Each point is reached from the start by the listed moves, each made once or not at all, plus a little noise. Say if it took an odd or an even number of moves. Then give how often each move was made.
In the rows, 128 means zero.

Moves:
(1): [194 111 113 140]
(2): [129 174 135 136]
(3): [115 131 177 120]
Start: [139 116 119 121]
Points:
[125 119 167 114] => odd (0, 0, 1)
[207 144 110 141] => even (1, 1, 0)
[141 162 127 129] => odd (0, 1, 0)
[192 101 154 125] => even (1, 0, 1)

Moves:
(1): [163 108 162 124 135  98 119 124 145 162  97]
(2): [111 137 142 132 131 121 133 100 164 108 125]
(3): [116 114 152 112 119 127 143 137 119 120 129]
(4): [134 132 140 159  96 145 128 116 132 142 133]
(5): [112 124 134 151 147 120 123 143 137 139 130]
(6): [163 127 157 126 160 172 161 138 145 120 110]
(7): [124 133 113 126 135 124 172 142 142 158 154]
(8): [161 124 124 147  98 126 123 168 118  89 128]
(9): [103  88 119 135 122 135 114 116 157 134 124]
(10): [109 147 144 103 124 149 136 137 155 138 136]
(11): [127 117 131 111 139 131 112 113 124 123 166]
Start: [118 130 137 120 123 144 143 106 130 121 119]
Points:
[173 107 241 117 139 171 177 186 183 119  79] => even (1, 0, 1, 0, 1, 1, 0, 1, 0, 1, 0)
[150  58 167 122  94 112 172 152 173 145 112] => odd (1, 0, 1, 0, 0, 0, 1, 1, 1, 0, 0)
[106 104 142 135  69 186 157 130 194 138 192] => even (0, 0, 0, 1, 0, 0, 1, 1, 1, 1, 1)
[132  77 194 198  81 122 117 104 214 127  90] => even (1, 1, 0, 1, 1, 0, 0, 1, 1, 0, 0)
[124  94 212  86 135 111 142  67 170 121 123] => even (1, 1, 1, 0, 0, 0, 0, 0, 0, 0, 1)
[ 96  85 183 121 141 133 123 114 211 182  91] => even (1, 0, 0, 0, 1, 0, 0, 0, 1, 1, 0)

Moves:
(1): [150 135 111 120 137 122 136 132 113 120 137 128 119 138 128 121 117 119
 128 129 122 121 120 124 134 128]
(2): [124 156 113 134 129 120 116 126 125 106 129 118 141 127 138 126 130 125
 124 133 125 116 130 120 150 129]
(3): [122 127 154 137 124 133 120 139 119 140 143 123 137 143 126 124 119 138
 115 133 110 129 130 108 126 139]
(4): [110 118 135 164 127 141 122 120 133 129 150 129 116 130 126 126 103 109
 137 128 136 121 129 141 128 150]
(5): [128 148 138 136 165 145 130 146 138 125 109 128 113 125 126 135 146 135
 123 136 149 122 128 129 116 135]
(6): [133 122 115 128 126 154 134 116 130 134 132 122 134 121 123 116 137 126
 124 134 122 141 124 126 131 132]
(7): [131 130 119 136 140 132 170 139 149 102 128 123 143 118 128 120 126 117
 147 108 119 133 115 116 132 119]
(8): [130 127 134 124 120 122 123 143 129 125 117 125 129 141 122 134 133 115
 130 124 133 129 128 145 136 132]
(9): [152 132 132 141 134 128 112 132 141 135 129 135 126 118 144 133 117 118
 151 122 127 116 120 108 133 149]
(10): [121 149 118 120 120 123 140 114 122 145 134 129 126 139 124 137 133 111
 126 123 139 124 127 128 124 134]
(11): [137 135 118 128 127 133 118 143 138 118 154 118 124 133 133 141 138 131
 131 128 120 137 124 123 119 118]
(12): [128 131 110 125 112 137 126 117 107 130 119 160 129 146 136 128 144 131
 140 132 135 125 134 125 112 129]
(13): [129 117 131 141 136 132 113 131  99 126 135 131 145 112 157 116 141 140
 133 124 135 136 105 130 118 137]
(14): [133 116 119 130 132 116 129 122 129 128 130 117 131 146 122 135 134 154
 128 122 132 132 122 127 138 131]
(15): [128 133 131 131 132 137 145 123 142 130 122 129 121 119 155 117 127 125
 122 120 134 122 133 134 136 110]
(16): [136 130 120 135 135 141 126 143 118 132 124 137 130 117 130 159 128 131
 131 132 137 137 151 118 140 124]
(17): [153 150 147 139 115 114 129 122 116 121 123 131 120 126 113 115 136 131
 139 121 140 135 128 147 135 114]
(18): [144 139 119 117 117 136 128 144 124 134 121 123 126 127 132 129 115 138
 137 120 145 125 117 134 125 123]
(19): [113 133 132 115 132 136 130 110 108 123 132 127 125 133 134 128 125 127
 157 131 124 114 120 131 137 124]
(20): [133 105 126 142 123 118 140 130 117 124 128 125 132 135 139 128 135 149
 130 157 139 136 132 115 124 113]
(21): [134 123 138 114 120 132 120 123 140 119 143 134 124 119 112 120 128 124
 129 123 150 114 134 128 124 142]
(22): [123 134 119 121 127 123 121 140 131 132 132 123 116 130 128 117 134 125
 137 129 135 145 136 115 135 131]
(23): [134 139 120 135 131 131 121 141 121 139 144 124 150 114 127 120 128 127
 150 129 124 109 152 138 126 146]
(24): [136 128 161 117 126 130 128 113 142 123 144 143 148 123 112 130 113 135
 137 128 132 155 115 154 122 134]
Start: [151 123 127 124 129 141 133 120 132 162 126 140 111 112 128 123 133 124
 135 110 106 139  96 113 121 134]
Points:
[140 121 124 171 140 170 135 152 116 123 187 120 147  95 159 114 133  94
 221  84  96 120  71 140 121 164] => odd (0, 0, 0, 1, 0, 0, 1, 1, 0, 0, 1, 0, 1, 0, 0, 0, 0, 0, 1, 0, 0, 0, 1, 0)
[208 226 122 167 146 208 174 178 146 123 169 118  91 119 125 126 132  75
 163  83 168 125  93 115 161 140] => odd (1, 1, 1, 1, 1, 1, 1, 1, 0, 1, 1, 0, 0, 0, 1, 1, 1, 1, 0, 0, 1, 0, 0, 0)
[249 178  64 132 114 184 136 149  72 174 160 157  99 105 181 108 157 137
 249 130 142 143 126  85 146 114] => odd (1, 0, 0, 0, 0, 1, 0, 0, 1, 0, 1, 1, 0, 0, 1, 1, 1, 1, 1, 1, 0, 1, 1, 0)
[138 176 130 146 152 160 127 140  57 158 134 120 131 128 181 122 156 161
 159 144 149 123  61  89 115 149] => even (0, 1, 1, 0, 1, 0, 0, 0, 0, 1, 0, 0, 1, 0, 0, 0, 0, 1, 1, 1, 0, 0, 0, 0)
